Each point is reached from the start by the listed moves, each made once or not at all, plus a little noise. Is the number of moves made odd or even? Then give how often each move was made.

Moves:
(1): [ -3  -2 -16 -15 -42]
(2): [-30 -13  19  66  20]
(3): [-43  42 -12 -40 -47]
Start: [12 19  6 26 -1]
Points:
[-22  11  25  95  11] => odd (0, 1, 0)
[-16  -1   8  77 -25] => even (1, 1, 0)
[-61  48  12  49 -25] => even (0, 1, 1)

Moves:
(1): [  0 -18  -1   2  -6  12  16   8   1  18 -19 -15  -1   8]
(2): [-32  22 -27   3   1   3  -9 -10  -7 -15  -8  11  33  11]
(3): [-16   0  11  13 -12   0  27 -11  -5  -1  11  -5 -10 -11]
(4): [ 11  14   5  24  15 -12 -12   2   4  -2  -2  11 -32  29]
(5): [ -4  20  17  15   6 -20  21  -7  -7 -14 -19  -1  21  24]
(6): [ 19  -2   6  -5  -6   0 -36 -19 -22  -3 -12   5   3   3]
(7): [ -5   3  -6 -18  25 -26 -18  -7  -3  35 -12   3  10  -6]
(8): [-10 -35  -3   7  10  22   8  16   7  17  -6  23 -17 -15]
(9): [ 14   8 -42 -13  15  -8  10  34 -22 -24  44   3  -9  -5]
(10): [  0  13 -10  14 -22   5  -9  11  22  24  -4  18  -3 -14]
(11): [ 17  -7 -13  25  24  -1  -4  10  15  -2  18  15  29  13]
Start: [ 23 -27   6   4  27 -20 -10  21 -14  16  32 -12  -8  18]
Points:
[ 14 -38  -4  52  54 -24  61  64 -36  10  42   4 -57  48] => even (1, 0, 1, 1, 1, 0, 0, 1, 1, 0, 0)
[ 59 -60   1  55  72  -9 -53  31  -9  26  31  42 -27  48] => even (0, 0, 0, 1, 0, 1, 0, 1, 0, 0, 1)
[ 18  -7 -88  48  95 -37 -42  76   3  49  60  72   2  32] => odd (0, 1, 0, 1, 0, 0, 1, 1, 1, 1, 1)
[ 34 -36 -23  27  49 -30 -24  42  20  91  16   6  30  17] => even (1, 0, 0, 0, 0, 0, 1, 0, 0, 1, 1)
[ -8 -15 -32  61  14   2   9  28  11  40  30  11  38  22] => odd (1, 1, 1, 0, 0, 0, 0, 0, 0, 1, 1)

Moves:
(1): [  8  -1   6  -1   5  -1  -3   0 -10   6   5  -7   0  -3  -9   2  -5   0
  -1  -7   0   0   7]
(2): [-1 -4 -2  3 -3 -3  6  1  5 -9 -2 -2  2  2 -3 -7  3  0 -7 -1 -3  5 -4]
(3): [  3  -6  -4  -1 -12   0  -6   3   7  -5  12  12   2 -11  15  -9   2  11
   4  -2  -4   0   5]
(4): [  1  -1   4  15  10 -12   1  -2   5  -6   4  -1   1  -2   0   2  -2 -13
   1  -9   8   0  -3]
(5): [ 0 -2  8  2  6 -7  0  1  0  4  1  8 -4 -1 -7 -5  1 -5  7  0  0  6  3]
(6): [ -3  -7   4  -1  16   3   0   9   1   4   4   0   0   9  -3  -2  -4   0
 -10   5  -6  -2  -3]
(7): [ -3   0  -5  21  16  -9   0   6  -3  14  14  -7   2  -9   6  -7   0 -11
 -14  -2  -1   0  -3]
(8): [ -7   1   7   5  -7 -17   2   5  12  -5   5  -4   7   6  -9  -5  -1   9
  -3   9   5   1 -14]
(9): [  6   2   3 -11   2  -1  -1   2  -3   2  -4  -4  -3  -2   6   4  -1   3
  -6  -1  -6   3  -5]
(10): [ 3 -9 -2  9 10  1 -7 -4 -1  1 11 -8 -7 -6 -3  3 -8 -6  7  9 -6 -1 -1]
(11): [ -1   2  -2  -7   4  -9 -10   8   1   4  -6 -13   3 -19   5  -3   1  -2
  -8   5   5  -2  10]
(12): [-4 11 -4 -8 -2  0 -2 -4 -5 -4 -2  2  0 -4  3 -3  2 -3  4  4 -9 -2 -1]
(13): [  7   6  -5  -3  12   7   7  10  -1   9   4  -3 -14  -4  -6 -13  -4  14
 -11   2 -11 -13  -1]
(14): [  2  12   7 -17  -4  13 -16  12 -30  -5 -11  -3  -6   8   1 -13   8  10
 -18   6  -2 -17 -20]
(15): [ -3  -3   2 -13 -11   0   4   0  13   1  -2   2   9 -13   5  -4  -1 -11
  -1  -8   6   2  -1]
(16): [ -3 -12  -6 -12 -11  -8  -5  -2  -4  -1   0  -8   3  10 -13   8  -1   0
   2 -10   7   2   3]
(17): [ -5   4   1  -6   4   5  11  -7  -2  -3   4   6 -14 -12  13   3   5   0
  -8   5   5   3   8]
(18): [ -9  -5 -14   3  18   0 -12   2   7   6  20 -14  -8 -14  -5   1   1   4
 -13  -2   1   2  -7]
(19): [ 16   2   9  -8   7  -6  -1  -1 -10  -2  -5 -15   5  13   0  -3  12  -3
  10 -10   7  -4   3]
(20): [  4  11   3   1   0   0   2   9   9   1  -2  -4 -13   2  12 -12   0  -6
 -12  -3  -7   1   8]
Start: [  9  -6 -10 -15  -1  -6  -3   1   3  -3  -7   1  -1  -5  -1  21  -1   3
  -7  -1   1  -4 -10]
Points:
[ 11 -11  -2 -51  -8 -18 -32  39   3  -9  -9 -15  -3 -21  21 -11   2  -8
 -49 -17   8 -20 -12] => even (0, 0, 1, 1, 0, 1, 0, 0, 0, 0, 1, 0, 0, 1, 1, 1, 0, 0, 0, 1)
[  4 -14 -24 -28  47  -1 -36  23 -25   1  24 -33 -34  -8 -27   5  -9   7
 -44   4 -15 -35 -44] => even (0, 0, 0, 1, 0, 1, 0, 0, 0, 1, 0, 1, 1, 1, 0, 1, 0, 1, 0, 0)
[ -3   0 -26 -26  48 -28 -13  41  37  22  51 -36 -38 -81  39 -24  -9   3
 -78  20 -26  -9 -17] => odd (0, 0, 1, 0, 0, 1, 1, 1, 1, 1, 1, 1, 1, 0, 1, 0, 1, 1, 0, 1)
[ 11  -7 -11  -7  36 -41   1   5 -10  10  35 -34 -27 -31 -12  15 -16  -4
 -36  -3  -6 -10 -20] => even (1, 0, 0, 1, 0, 0, 1, 1, 1, 1, 0, 1, 1, 0, 0, 1, 1, 0, 0, 0)
[ -4 -13 -22  -4  57 -33 -22  25  -2  21  28 -33  -7 -43 -14  -2  -2 -14
 -50   0 -13   3  -9] => even (1, 1, 0, 0, 1, 1, 1, 0, 0, 0, 1, 1, 0, 0, 0, 0, 0, 1, 0, 0)
[ 28 -13   7   1  37 -51  -5  22  13  -7   7 -38 -10 -16 -25 -10   1  -6
 -11   1   6 -12 -18] => even (0, 1, 0, 1, 1, 0, 0, 1, 0, 1, 1, 0, 1, 0, 0, 0, 0, 0, 1, 0)
[  7  21 -16 -50  54  -6 -13  46 -12  12  10 -53 -36 -46  27 -39  22  -6
 -95   0 -13 -30 -22] => even (0, 1, 0, 0, 0, 1, 1, 0, 0, 0, 1, 1, 1, 1, 1, 0, 1, 1, 1, 1)
[-11 -35 -20 -38  11 -27   6  25  40  -2  40  -3 -19 -33 -14 -10  -1  25
 -47  -2   0   3 -22] => even (0, 1, 1, 0, 1, 1, 0, 1, 0, 0, 0, 0, 1, 0, 1, 1, 1, 1, 0, 0)
[ 23   7  -5 -40  32 -15 -25  34 -33  18   2 -35 -20 -57  -4 -24  -6  -8
 -56   6 -24 -22 -27] => odd (1, 1, 0, 0, 1, 0, 1, 0, 1, 1, 1, 1, 1, 1, 1, 0, 0, 0, 0, 0)
